Each row of a before or after table is a point. The points were changed in one or more steps. Then noise was added and the rows were shuffled. The steps act on columns, c1 being the first. What was done? A step turns or swaps two columns, mirrors them in a line or flattens them onto one, adds a multiple of one to another, or multiplies or shifts one. Angles are multiples of 10 degrees, from the lower column toward the higher: turns from -170 to 170, lines from 10 to 170 but not 90. Use the fewest steps. Two steps may share a column if one is a turn and the other turns, adds or multiplies; they go together, in the order done. Otherwise the lowest column goes first.
In the rows, 128 means zero.

Before (10 x 2):
[[138  90]
 [221 167]
 [135 122]
 [108 105]
 [ 93 128]
 [109 164]
 [114 103]
 [144 114]
 [101  95]
 [140 127]]
After (10 x 2):
[[120 122]
 [161 105]
 [129 159]
 [104 130]
 [159 144]
 [ 67  50]
 [136 170]
 [118 132]
 [134 156]
 [ 99 159]]
Steps: turn c1 and c2 by -150 degrees

Before (10 x 4):
[[170 165 136  95]
 [ 99 151 123 171]
 [127 140 154 142]
 [ 95 118 161  67]
 [107 135 162 142]
 [108  67 144  75]
 [116 103 158  79]
 [131 172 169 143]
 [ 97 144 141 145]
 [170 140 158  88]]
After (10 x 4):
[[171 140 170 143]
 [139 131 154 143]
 [128 150 161 142]
 [133 164 140 145]
 [100 130 159  78]
 [ 63 127 144  75]
 [153  93 159  88]
 [177 102 135  95]
 [140 164 123 171]
 [107 156 161  66]]
Steps: turn c1 and c2 by -70 degrees

Before (12 x 8):
[[105  87 121  73 141 147 142  99]
 [107 109 160 130 165 158 115 142]
 [164 120 146  73 132 146 163  82]
 [177 144 141 114 178 114 179 133]
 [136 175 121  75 115 139 151  74]
 [148 142 109 138 168  86 146 168]
 [146 139 108  96  88 130 177 115]
 [113  79 208 166 120 102 128 135]
 [133 171 143 157 117 103  92 175]
 [168 130 137 157 166 151 162 133]
 [183 123 206 131  99 117  97 150]
 [132 107 133 126  96 118  93  90]]
After (12 x 8):
[[139 172 123  76 116 127 150  72]
 [131 106 134 127  93 124  95  89]
 [151 141 109 140 168  80 148 170]
 [181 124 206 132  99 119  96 152]
 [165 121 146  73 130 149 164  82]
 [146 139 106  98  90 127 179 117]
 [167 130 137 157 167 151 163 133]
 [103  86 120  73 141 159 142  99]
 [179 143 139 112 177 109 179 132]
 [114  78 205 166 120 117 129 137]
 [109 106 159 127 165 164 116 144]
 [132 169 143 156 119  89  94 176]]
Steps: add -0.3 times c2 to c6

Before (11 x 11):
[[ 79 180 150 108 123 109 120 118 138 108 149]
 [145 149 125 152 153 145 148 124 182 158 134]
 [ 93  93 119 126 111 156 119 130 113 140 135]
 [191 145 147 101 112 123 188 103 137 196  95]
 [136 122 105  94 153 168  54 115 147 131 134]
 [156 132 131 123 149  62 147 123 110 151 137]
 [135 107 174 135 161 171 147 148  89  90 116]
 [124 126 127 114 142 136 112 115  84 209 117]
 [146 125  97 123 132 136 157  56 114 217 112]
 [ 92  80 158 120 131  65 114  78 138 172 140]
 [103 198  69 120 170 158 168 146 124 167  58]]
After (11 x 11):
[[129 123 106  97 155 162  54 129 143 130 131]
 [135 154 127 153 156 145 154 133 181 158 135]
 [120 126 122 111 145 135 114 125  85 210 117]
 [100 126  98 125 133 136 157 112 115 216 111]
 [ 87  79 157 119 132  67 112  88 139 171 140]
 [143 104 173 135 161 173 151 144  85  93 117]
 [120 197  68 123 168 157 169 122 127 164  59]
 [144 126 136 119 151  62 148 135 111 153 138]
 [ 89 182 154 112 124 112 121 102 138 108 153]
 [111  94 117 123 108 157 120 112 114 138 135]
 [153 145 149 105 110 124 188 149 135 194  99]]
Steps: flatten c1 and c8 onto the line at 40 degrees

Before (10 x 14):
[[122 172 156 141 133 102  88 126  80 113 103 159 100 129]
 [129  94 142 115 131  77  50  99 100  83  76 156 105 129]
 [106 151 125  89  98 123 133 142 142 145 137 100 159 149]
 [149 124 106  78  91 114 142 168 131 127 137 129 141 120]
 [184  89  92  89 103 115 119  77 167  94 141 185  86 171]
 [154 172 158 146 103 122 121 130 141 133 118 127 145 110]
 [118 172 132 172  92  86 115 125 101 129 121 114 128 115]
 [142 163 133  94 115  92 169 136 149 120 146 100 138 129]
 [149 144 141 145 140  50  58 128  91 140  82 182 132 133]
 [120  72 138  89  79 108 146  91 147  79  75 165  73 179]]
After (10 x 14):
[[147  74 137  86  81 106 119  91 101 172  43 163 180 179]
 [121 172 159 147 103 138 155 130 135 130 117 137 107 114]
 [140 126 102  79  92 137 149 170 137 138 141 129 118 121]
 [ 51  93 140 112 131 127 130  96 136 197  42 119 171 126]
 [ 55 144 140 144 140 187 151 125 172 180  55 123 174 129]
 [131 150 125  91  95 142 106 141 134 118 142 127  83 149]
 [115 174 132 173  94 153 119 127 126 161 116  99 130 116]
 [169 165 133  95 118 145 140 135 112 160 156 132  95 129]
 [ 88 172 157 140 134 135 124 128 138 159  89 102 186 128]
 [119  87  92  86 102 110 185  76 114 160 148 189 176 173]]
Steps: swap c1 and c7; turn c6 and c10 by -130 degrees; turn c9 and c12 by 60 degrees; turn c9 and c13 by -130 degrees; multiply c11 by 1.6

Before (8 x 20):
[[137  96 113 105 100 149 187 146  87 107 189  78  93 104  93 116 122 177
  103 106]
 [122  84 151 113  67 125 179 149 105 135 103 158 121 130 162  63 112 118
  155 152]
 [161 146  85 112 128 113  97 159 168 116 126 156 170 156 142 109 141 112
  185 164]
 [144 143  94 118 140  80 137 102 158 195 142 105 174 157 153 130 116 180
  145  68]
 [127 107  87 112 139 160 103  93 123 186 188  96 168 137 170 105 124 191
  135 140]
 [ 82 153  92 182 136 156 159 154 105 123 170 124 147  88 176  87 108 163
   92 151]
 [142  91 131 141 130  94 149 119 170 101 159 152 168  73 124 118 171 108
  168 164]
 [ 88 158 109 126 101  83 159  75 106 151 137 124 179  97 111 135 119 123
  154 114]]
After (8 x 20):
[[122  83 139 112  71 126 179 148 103 132 103 160 123 139 123  61 115 118
  154 154]
 [169 107 117 115 138 160 102  94 123 186 190  95 131 111 132 102 123 190
  132 139]
 [168  90 103 140 132  94 146 121 166 100 158 150 143  98  88 120 174 108
  167 167]
 [ 92  99 114 100  99 146 183 148  87 106 191  76 134 105  53 118 123 178
  102 105]
 [181 157 107 124 101  82 162  73 104 150 137 124  87 100  70 132 120 123
  150 112]
 [152 151  94 183 137 159 158 155 105 125 168 123  82  90 135  88 112 163
   93 151]
 [166 148 124 110 129 114  99 159 167 115 127 159 162 125 102 108 138 115
  187 162]
 [174 141 130 121 138  82 134 103 157 195 144 107 142 130 116 132 115 182
  148  70]]
Steps: swap c1 and c13; flatten c3 and c14 onto the line at 50 degrees; shift c15 by -40

Before (13 x 48):
[[155 135 126  88 123 172 193 100 138  89 173 144 117 172 155  91 143 128
   87  64 145 179 112 135 176 149 152 115 162  79 167 157  91  91 173 141
  165 104  79 106 115 142 168 167  95 108 132 166]
 [113 119  80 102 126 135 126 148 161 133 106 201  96 106 124 152 114 136
  106 157  95 123 100 113 137 163  87 119 187  83 111 116 145 142  98 137
  110 185 100 146 106 103 170 113  99 144 144 125]
 [192 127 108 145  86 103 148 123 165  91 107 200 100 107  81 149 125  94
  148 139 132 104 134 144 122  75  94 125 124 100  94 124  67  96 166 171
   93  88 167  88 178 138  95 109 166 148 150  72]
 [158 181 149 117  71 155 153 123 134 114  97 129 186 158 149 113 118 103
  169 106 126 153 107 102 129 108 164 125 179 107  93  83 101  95 158 148
  182 155 175 116  99 102 141 133 147  92 170 121]
 [142  94 131 108  84 102 121 114 113 129 139 121 133 144  66 127 132 125
  164 150 113 142 161 123 125 140 170 160 170 117 151 139 105 151 198 110
  137  93 122 125 139 163 152 176 154 124 173  82]
 [108 107  71 104  99 126 115 125 123 163 124 121 157 162  80 145 105 119
  135 122  98 181  90  71 120 135 114 124 137 105 165 119  84  93 119 103
  146 119 111 137 149 177  81 183  79 136 146  78]
 [163 123 151 167 139  96 135  87 164  78  94 120 101 107 102  76 154  80
   97 125 112 177 154  75 201 128  96 125 189 104 167 126 141 141 133  86
  151 182 151 164 158 172 174 154 136 121 156 118]
 [177 102  82 150 123 108 174 146 126 139 110 147 100 151 157 150 108 133
  140 138 127 115 107  94 143 168 130 134 106 152 178  95  72 172 114  79
  134 168 171 128 161 161 172  99 105 133 105  68]
 [199 137 114 143 158  93 145 102 145  91 123 125 185 101 141 126 186 140
  148 151  83 103 107 114 180 126 138  92 141 111 119  69 137 170 170  92
  123 116 116  93  83  96  93 159  87 170 140 162]
 [137 125 141 115  92 159 157 172 131  99 130 146 185 121 128  73 139 168
  129  97  62 155 181 152 184 112 113 152 111 150 178 124 153  95 196  90
  148 155 140 159 166  93 113 175 145 118 143 153]
 [128 110 161 143 169 137 178 171 151 105 111 177 126  82 108  86 148 146
   91 144  84 123 173  76 161 110 167 144 131 132 129 103 142  83 160 168
   88 180 120 111 139 105 135 158  82 176  98  82]
 [147  94 138 144  81 160 198 103 158 125 149 158 116 112 152 126 171 137
  168 160 109 100 182  64 158  83 141 141 103 110 164 156  95 118 106 113
  132 144 116 103 109  89 116 160 100 179 111 147]
 [180 118 138 170 133  99 141 139 182 155 114 149 122 119  65 170 145  94
  164 105  52 124 118 140 129 147 130 154 137  97 137 111 101 174 147 122
  164 152 100 105 128 163 161 182 171  88  85  73]]
After (13 x 48):
[[159 134 132  85 123 174 176 102 137  85 169 137 117 170  82  64 145 128
   84  61  91 177 109 136 177 148  79 119 163  76 134 155 156  89 172 123
  167  99 163 105 118 138 166 164  96 104 132 168]
 [201 132 113 144 162 110 137 102 149  89 124 125 189  99 109  95 182 138
  150 155 155 103 111 109 178 126 119  92 141 109  84  67 104 169 171  90
  124 111 132  90  75  99  89 158  87 165 139 165]
 [133 105 163 145 167 122 190 172 149 106 112 180 126  80 147  57 145 144
   92 141 139 124 175  75 158 110  98 149 130 135  84 102 137  81 162 151
   87 182 142 112 138 102 132 160  87 179  98  83]
 [145 100 135 144  82 172 161 104 158 121 152 157 121 110  93  92 171 139
  172 155  98 107 176  61 157  83  67 141 101 109  97 151 144 118 108  97
  131 139 131 107 114  88 116 163 105 175 107 148]
 [170 106  80 153 124 174 133 147 126 139 104 146  97 152 111 125 108 132
  131 137  79 117 110  96 139 168  84 134 104 156 112  98  89 174 116  80
  134 166  73 127 161 166 173  95 108 132  96  69]
 [113 114  81  99 123 115 101 155 164 135 107 202 101 106 123 130 115 134
  102 159 161 126  99 110 133 161 114 119 181  81 111 116 145 138  95 145
  109 177 153 142 102 107 173 114  98 137 144 126]
 [175 115 142 167 130 142 127 144 181 155 114 146 116 122 176 147 148  96
  163 106 149 120 117 141 127 142 116 154 138  96  54 109  88 171 138 114
  160 147 173 101 129 164 163 184 170  87  87  69]
 [195 128 105 140  87 178 123 121 161  94 106 200  99 108 187 115 126 101
  150 142 158 101 135 136 120  83 100 125 127  99 137 126  84  98 164 173
   91  90 109  87 180 144  89 110 167 138 152  69]
 [159 180 152 117  67 164 172 123 133 112  96 125 180 165 123  86 118 103
  166 103 161 158 107 103 131 104 114 127 178 105 140  82 151  94 158 131
  180 157  75 120 101  99 147 126 146  98 175 126]
 [136  95 126 106  90 138 153 111 112 130 136 121 133 147 184 101 128 118
  159 145 115 145 159 123 131 143 157 163 165 123 106 135  94 149 202  90
  139  90 153 127 141 166 151 178 153 123 171  82]
 [137 123 140 113  97 113 113 174 130  97 124 141 186 123 131  46 137 169
  133 107 108 153 180 151 194 118  97 153 109 151  44 120 165  91 200 100
  145 151 117 159 170  97 113 174 151 121 136 150]
 [160 118 151 165 137 106  89  87 166  72  97 115 105 106 164  45 155  83
   93 125  98 168 150  78 201 135 107 124 188 103  97 131  99 145 131 101
  151 180 108 166 159 176 176 154 132 121 158 121]
 [110 113  71 107  96 168 101 122 116 166 123 120 157 166 164 107 109 119
  133 118 100 179  91  74 122 135 139 128 135 106  93 124 108 101 120 107
  140 113 163 140 145 178  84 183  79 132 142  76]]
Steps: turn c6 and c33 by 70 degrees; turn c7 and c27 by -70 degrees; turn c7 and c36 by -20 degrees; turn c15 and c39 by -160 degrees; shift c16 by -30; turn c21 and c31 by 110 degrees
